Each row of a before or after table is a point. One or more steps were done to the points. Then noise was added and the rows were shuffled. The steps act on how far a point lies along the listed directions, d1 being the first. Write out the steps. A step turns or swaps two directions, mirrors them in a line or flattens them onto one, adds a multiple of one to another, or multiplies one. Angles are multiples of 10 degrees, from the lower direction toward the higher: turns from -170 to 170, lines from 10 to 170 but not 90. Use the fewest steps. Two steps may share a direction if one is a turn and the other turns, adds or multiplies; they go together, in the order done. Otherwise the lowest direction goes first.

Directions:
(1): [-45  38]
(2): [-38 -45]
Before, 9 rows:
[[-73   3]
 [-38 -23]
 [  5 -57]
 [-42 -41]
 [-30 -31]
 [ 34   8]
 [-65  51]
 [-34   0]
 [-57  55]]
After, 9 rows:
[[ -5  42]
 [ 11  31]
 [ 71  33]
 [ 34  69]
 [-19  41]
 [-25  53]
 [ -3 -37]
 [-56  15]
 [ 72  43]]
Steps: turn d1 and d2 by -110 degrees

Directions:
(1): [ 35  27 -23 -67]
(2): [ 31  51 -33  48]
Before:
[[-23 -27  -3 -29]
 [-14  -3  36  56]
 [ 33  -7 -10 -33]
 [ -6  54 -20  91]
 [ 10  -3  11 -95]
 [-10 -42  10 -93]
 [ -7 -24  -3 -82]
 [ -3  42 -44  51]]
After (8 x 4):
[[ 32 -10 -11 -26]
 [-35 -60  28 -41]
 [-11   1  31  49]
 [ -5 -16  22 -63]
 [ 19  57 -61  11]
 [ 21  76 -37  41]
 [-40 -36   3  -7]
 [-30 -36   9 -48]]
Steps: add 0.7 times d2 to d1

Directions:
(1): [-37 -17 -20  84   4 -36]
(2): [ 65   7 -27  -8  -3 -73]
Before (11 x 6):
[[ -6  10   2  -4 -18  22]
 [ -6  -2  20 -63 -13  55]
 [-27 -15 -10  53   3 -12]
 [  7  -8   4 -43  -4   0]
 [-22  -8 -14  75 -11 -37]
 [-24  15  21  -7  -4  64]
 [-15  -3 -32  95  12 -61]
 [-51   7  14  49   8  15]
 [-46 -10  27  45   8  41]
 [-62 -15  28  25  -9  36]
 [ 15  -3 -27  23 -11 -62]]
After:
[[  5  -9  -7 -15 -12  -6]
 [-30   5   3  32  11  18]
 [-16  10   0  28  -4  18]
 [-32 -11   4  29   3  18]
 [-59 -17  20  40  -9  16]
 [-31  -1  10  33 -13  16]
 [-51   8  16  45   9  19]
 [ 11 -10  -3 -28  -6 -18]
 [  6   2  -4 -17 -12 -11]
 [ -3   9  -5   8 -17   6]
 [-44 -13  22  56   8  28]]
Steps: flatten d1 and d2 onto the line at 130 degrees

Directions:
(1): [-45 -24  -4  42   1 -95 -16  22 -20]
(2): [ 79 -15  30  41  45 -28  49   1  17]
(3): [-36  -7  41  -3 -18  21  81  32 -57]
(4): [  8  41  55  -7 -30 -32  -7 -83 -30]
Before (14 x 9):
[[-15  46  25  14 -14 -63 -66 -75  10]
 [-81  -4 -34 -32 -27  58  58  53  -9]
 [ 34 -21  -9 -16  26  71  73  54   5]
 [ 15   8  10   0   1  -2  29  20 -11]
 [ 41  14  -4   7  15  31  55   2  13]
 [-73  17 -34  -2 -23 -42 -46 -24 -22]
 [ 38 -24  27  31  27 -53  16 -19   0]
 [ 26 -24  40  29  17 -39  45 -11  -2]
 [-18  -3  38  21 -41 -61  -8 -16 -25]
 [ 38 -33   8  12  56  32  63  69  14]
 [ 35 -50 -16  12  53  18  42  80 -11]
 [-11 -27 -23  13   4  48  49  58  20]
 [-55  27  27  33 -52 -95 -28 -44 -53]
 [ 39 -25 -15  22  11 -46  14  -4  17]]
After (14 x 9):
[[ 13  11  12   0  -6 -11  26  10 -14]
 [ 21 -25  44  41   8 -58  39 -14  -5]
 [ 27 -34  17  21  55   7  64  59   6]
 [-21  -2  37  24 -45 -62  -3 -19 -32]
 [ 29 -32 -22  28  15 -55   9  11  16]
 [-13 -20 -12  11  -3  37  46  47  19]
 [-63  17 -45 -10 -24 -19 -46 -22  -9]
 [ 25 -30  26  46  26 -70  14 -14  -2]
 [ 33 -46  -4  15  43   6  33  68 -14]
 [-55  37  34  30 -51 -88 -31 -48 -48]
 [ 37   9  -4   9  12  19  55  -3   5]
 [-18  33  10  13 -13 -50 -62 -57  19]
 [-65  12 -21 -51 -42  65  60  23 -16]
 [ 33 -16   3  -5  17  54  67  39  -6]]
Steps: add 0.3 times d2 to d1; add 0.5 times d3 to d4
